Each row of a before or after table is a point. One or more steps were done to the points. Then noise was added and the rows were shuffled. The steps act on columns, c1 being the first. Name the steps. A step turns or swaps two columns, mirrors them in a line or flattens them onto one, adds a multiple of one to another, or multiplies or shifts one. Angles are multiples of 10 degrees, from the lower column toward the higher: turns from -170 to 170, lines from 10 to 170 but not 90. Use the fewest steps. Two steps may share a column if one is a turn and the other turns, adds or multiplies; they go together, in the order done. Otherwise the lowest column goes first.

Before, 14 rows:
[[ 0.07  0.06  0.24]
 [-0.22 -0.12  0.24]
 [ 0.20  0.12 -0.23]
 [ 0.04 -0.09  0.27]
 [ 0.05 -0.05 -0.11]
 [ 0.08  0.04  0.07]
 [ 0.14  0.00 -0.05]
 [ 0.13 -0.04  0.27]
 [ 0.09  0.11 -0.05]
 [-0.19 -0.13  0.16]
 [ 0.12 -0.14  0.20]
 [ 0.05 -0.06  0.28]
 [ 0.17  0.01  0.16]
 [ 0.01 -0.32  0.28]]
After (14 x 3):
[[ 0.14  0.31 -0.75]
 [ 0.07 -0.14  0.10]
 [-0.22  0.36 -0.62]
 [ 0.14  0.34 -0.52]
 [ 0.20 -0.36  0.62]
 [ 0.05 -0.06  0.34]
 [ 0.15  0.17 -0.45]
 [ 0.01  0.59 -0.69]
 [ 0.03  0.37 -0.73]
 [ 0.09  0.04 -0.23]
 [ 0.15 -0.06  0.16]
 [-0.19  0.27 -0.41]
 [ 0.05  0.34 -0.76]
 [ 0.08  0.19 -0.70]]
Steps: multiply c3 by 3; turn c2 and c3 by -160 degrees

Before (12 x 6):
[[-0.66 -0.04  0.08 -0.15  0.39  0.26]
 [ 0.49  0.25  0.03  0.06  0.13 -0.12]
 [-0.10  0.08  0.16  0.00  0.07 -0.07]
 [-0.24  0.13  0.20 -0.01 -0.40  0.17]
 [ 0.57  0.32  0.15  0.15 -0.04 -0.06]
 [ 0.71  0.71  0.27 -0.29  0.27  0.04]
 [ 0.20  0.13  0.51  0.37  0.16 -0.74]
 [-0.29 -0.10  0.36  0.05 -0.14  0.25]
 [-0.19  0.04  0.11  0.47  0.35 -0.30]
 [ 0.11  0.39  0.36 -0.02 -0.05 -0.06]
 [-0.07 -0.04  0.20 -0.40 -0.29  0.06]
 [-0.09 -0.08  0.35 -0.15  0.15  0.33]]
After (12 x 6):
[[ 0.14  0.31 -0.57  0.14 -0.03  0.06]
 [ 0.37  0.38 -0.11 -0.02 -0.01  0.07]
 [ 0.21 -0.05  0.06 -0.41  0.23  0.17]
 [ 0.27  0.71 -0.71 -0.29 -0.14 -0.25]
 [ 0.50  0.14 -0.20  0.38 -0.67  0.36]
 [ 0.04  0.24 -0.50  0.07 -0.17 -0.02]
 [ 0.12  0.04  0.19  0.48 -0.45 -0.07]
 [ 0.09 -0.04  0.64 -0.16 -0.05 -0.49]
 [ 0.16  0.09  0.11  0.01 -0.09 -0.01]
 [ 0.35 -0.10  0.30  0.04  0.29 -0.06]
 [ 0.34 -0.09  0.08 -0.15  0.15 -0.33]
 [ 0.21  0.14  0.25  0.00  0.38  0.21]]
Steps: turn c1 and c3 by -90 degrees; turn c5 and c6 by -130 degrees

Before, 8 rows:
[[ 0.42  0.19 -0.10 -0.20  0.24 -0.57  0.29  0.04  0.33]
 [ 0.21 -0.10 -0.10  0.00  0.25 -0.48 -0.26 -0.41  0.63]
 [ 0.06 -0.01  0.37 -0.57  0.10 -0.26 -0.10  0.27 -0.24]
 [-0.24 -0.22  0.15  0.02  0.05 -0.74  0.11  0.24  0.32]
 [ 0.14 -0.10  0.15  0.13  0.18  0.65 -0.32  0.29  0.32]
 [-0.08  0.00  0.01 -0.02 -0.19  0.27  0.38 -0.12  0.31]
 [ 0.27  0.10 -0.16 -0.14 -0.26 -0.25  0.12  0.16  0.27]
 [ 0.05  0.48 -0.07  0.16  0.08  0.23 -0.27 -0.19  0.48]]
After:
[[-0.09 -0.04  0.21  0.01 -0.32 -0.08 -0.28 -0.12  0.31]
 [ 0.21 -0.11 -0.44  0.01  0.32  0.29  0.14 -0.44  0.60]
 [ 0.07 -0.58 -0.38 -0.60  0.15 -0.26  0.10  0.30 -0.22]
 [ 0.29 -0.04 -0.14 -0.14 -0.29  0.22 -0.01  0.17  0.31]
 [ 0.02  0.64  0.24  0.14  0.15  0.00  0.23 -0.21  0.49]
 [-0.21 -0.18 -0.70  0.04 -0.01  0.13 -0.09  0.26  0.31]
 [ 0.12  0.01  0.54  0.12  0.28 -0.38  0.24  0.29  0.35]
 [ 0.42 -0.01 -0.51 -0.20  0.13  0.27 -0.35  0.05  0.33]]
Steps: add 1 times c4 to c2; turn c3 and c6 by -110 degrees; mirror c5 and c7 in the line at 170 degrees

Before (12 x 12):
[[-0.32  0.15 -0.44  0.19 -0.50 -0.03  0.10  0.09  0.21  0.09  0.17  0.34]
 [-0.60  0.15  0.19 -0.26  0.44 -0.28  0.21  0.33 -0.17  0.22 -0.16 -0.34]
 [ 0.25 -0.20  0.45  0.07  0.69  0.35  0.56  0.00 -0.18  0.37 -0.43 -0.30]
 [-0.15 -0.32 -0.17 -0.22 -0.58  0.10 -0.18  0.32  0.36 -0.03 -0.13  0.13]
 [ 0.14  0.24 -0.48 -0.20 -0.28  0.24 -0.15  0.23  0.29 -0.23  0.15 -0.03]
 [ 0.17 -0.45  0.68 -0.03  0.80 -0.11  0.62  0.39 -0.10  0.16  0.24 -0.26]
 [-0.25  0.15 -0.14 -0.02 -0.43 -0.04  0.22  0.34  0.37 -0.57 -0.18  0.20]
 [-0.09  0.14  0.14 -0.36 -0.45  0.34  0.14 -0.15  0.34 -0.12  0.18  0.18]
 [ 0.04  0.30  0.02 -0.17 -0.41 -0.06 -0.06  0.34 -0.21 -0.02 -0.09  0.31]
 [-0.30  0.04 -0.10 -0.05 -0.13  0.50 -0.17  0.32  0.15 -0.22  0.07  0.46]
 [-0.20  0.07  0.18 -0.08  0.54 -0.52 -0.12 -0.09  0.00  0.05 -0.25  0.08]
 [ 0.02 -0.49  0.10 -0.28  0.38  0.15  0.52 -0.02 -0.41 -0.12 -0.01 -0.10]]
After (12 x 12):
[[-0.25  0.16 -0.24  0.15 -0.45 -0.03  0.19  0.11  0.35 -0.55 -0.22 -0.05]
 [-0.08  0.12 -0.11 -0.22 -0.46  0.36  0.36 -0.06  0.36 -0.15  0.18  0.16]
 [-0.13 -0.32 -0.19 -0.31 -0.56  0.08  0.02  0.11  0.39 -0.04 -0.23 -0.10]
 [-0.22  0.08  0.01 -0.18  0.55 -0.53 -0.01  0.08  0.00  0.04 -0.18  0.23]
 [-0.34  0.19 -0.45  0.19 -0.49 -0.06 -0.06 -0.03  0.24  0.12  0.12 -0.30]
 [ 0.01 -0.53  0.16  0.11  0.40  0.14  0.58 -0.01 -0.43 -0.10  0.08  0.08]
 [ 0.25 -0.21  0.42  0.39  0.68  0.35  0.41  0.14 -0.18  0.42 -0.39  0.31]
 [ 0.08  0.28 -0.26 -0.20 -0.41 -0.08  0.06  0.07 -0.20 -0.01 -0.21  0.13]
 [ 0.21  0.25 -0.09 -0.24 -0.27  0.26  0.02 -0.02  0.29 -0.23  0.04 -0.49]
 [-0.31  0.03 -0.44 -0.20 -0.12  0.49 -0.12  0.00  0.16 -0.24 -0.06  0.06]
 [-0.57  0.16  0.39 -0.06  0.43 -0.26  0.31  0.10 -0.18  0.23 -0.25  0.07]
 [ 0.17 -0.50  0.47  0.39  0.78 -0.12  0.50 -0.01 -0.13  0.14  0.08  0.57]]
Steps: turn c3 and c12 by 70 degrees; turn c4 and c7 by -40 degrees; flatten c8 and c11 onto the line at 110 degrees

Before:
[[ 0.58  0.37 -0.12 -0.29 -0.10  0.14 -0.16 -0.03 -0.31  0.28 -0.02  0.39
   0.03  0.02 -0.02  0.32 -0.27  0.11]
 [ 0.38  0.09  0.27  0.07 -0.09 -0.35  0.04 -0.30  0.04 -0.08  0.12  0.28
  -0.06  0.23 -0.16  0.38 -0.41  0.08]
 [-0.13 -0.26  0.16 -0.12  0.58 -0.13 -0.35  0.27  0.19  0.50  0.16  0.14
   0.13 -0.56 -0.26 -0.21  0.14  0.41]
 [ 0.31  0.06  0.04 -0.05 -0.05 -0.33  0.29  0.51 -0.06 -0.04 -0.25  0.15
  -0.02  0.22 -0.05  0.33 -0.48  0.08]
 [-0.35 -0.38 -0.42  0.57  0.23 -0.45  0.08  0.42  0.27 -0.01 -0.11 -0.15
  -0.70  0.24 -0.74 -0.47 -0.18  0.56]
 [-0.10 -0.24  0.25  0.19  0.43  0.18 -0.36  0.31  0.28  0.48  0.46  0.03
  -0.40 -0.26 -0.19 -0.04  0.11  0.00]
 [ 0.40  0.10  0.03 -0.30 -0.37 -0.03  0.15  0.01  0.08 -0.05 -0.12 -0.02
   0.19  0.27  0.13  0.10 -0.15  0.13]
 [ 0.24 -0.18  0.09 -0.26 -0.06 -0.04 -0.48 -0.08 -0.18  0.28 -0.25  0.27
   0.00 -0.14  0.15  0.26 -0.17 -0.18]
 [ 0.38  0.01  0.18 -0.17  0.49  0.28 -0.51 -0.20 -0.13  0.41  0.00  0.16
   0.35  0.19  0.21  0.49 -0.10 -0.04]
 [-0.03 -0.34 -0.18  0.43  0.09 -0.45  0.19  0.41  0.03 -0.18  0.02 -0.15
  -0.56 -0.06 -0.05 -0.07 -0.13  0.82]]
After:
[[-0.07  0.18  0.16 -0.15  0.52  0.08 -0.74 -0.23 -0.11 -0.44  0.12  0.44
   0.09 -0.03  0.12  0.54 -0.05 -0.68]
 [-0.13 -0.18  0.16 -0.26 -0.09  0.07 -0.63 -0.07 -0.13 -0.27 -0.19  0.40
  -0.16  0.22 -0.03  0.30 -0.28 -0.71]
 [ 0.16  0.09 -0.01 -0.33 -0.37 -0.09  0.12  0.03  0.10 -0.02  0.03  0.39
   0.04 -0.22  0.15  0.10 -0.19  0.35]
 [-0.01  0.30 -0.14 -0.29 -0.06 -0.21 -0.30 -0.04 -0.34 -0.29  0.06  0.67
  -0.02  0.04 -0.19  0.31 -0.26 -0.15]
 [ 0.00 -0.11  0.07 -0.02 -0.04 -0.13  0.34  0.48 -0.11  0.00 -0.21  0.25
  -0.12 -0.17 -0.09  0.33 -0.44  0.48]
 [ 0.02 -0.15  0.30  0.08 -0.16 -0.29  0.01 -0.36  0.01  0.03  0.09  0.41
   0.02 -0.25 -0.32  0.37 -0.48  0.11]
 [ 0.05 -0.07  0.29  0.16  0.39  0.22 -0.50  0.22  0.25 -0.41  0.21 -0.07
   0.09  0.43 -0.18 -0.09  0.10 -0.48]
 [-0.01 -0.27  0.19 -0.09  0.59  0.14 -0.83  0.31  0.23 -0.32  0.25 -0.17
   0.10  0.70 -0.29 -0.16  0.13 -0.15]
 [ 0.13 -0.44 -0.15  0.45  0.12  0.04 -0.18  0.38  0.06  0.17 -0.22 -0.11
  -0.13 -0.07  0.01 -0.04 -0.13  0.81]
 [ 0.28 -0.47 -0.47  0.63  0.22  0.05 -0.32  0.39  0.33 -0.09 -0.43 -0.58
  -0.23 -0.24 -0.57 -0.51 -0.22  0.55]]
Steps: turn c12 and c15 by -30 degrees; turn c1 and c12 by 60 degrees; multiply c6 by 0.7; turn c2 and c6 by -50 degrees; multiply c7 by 2; turn c7 and c18 by 40 degrees; turn c10 and c14 by 160 degrees; flatten c11 and c13 onto the line at 30 degrees
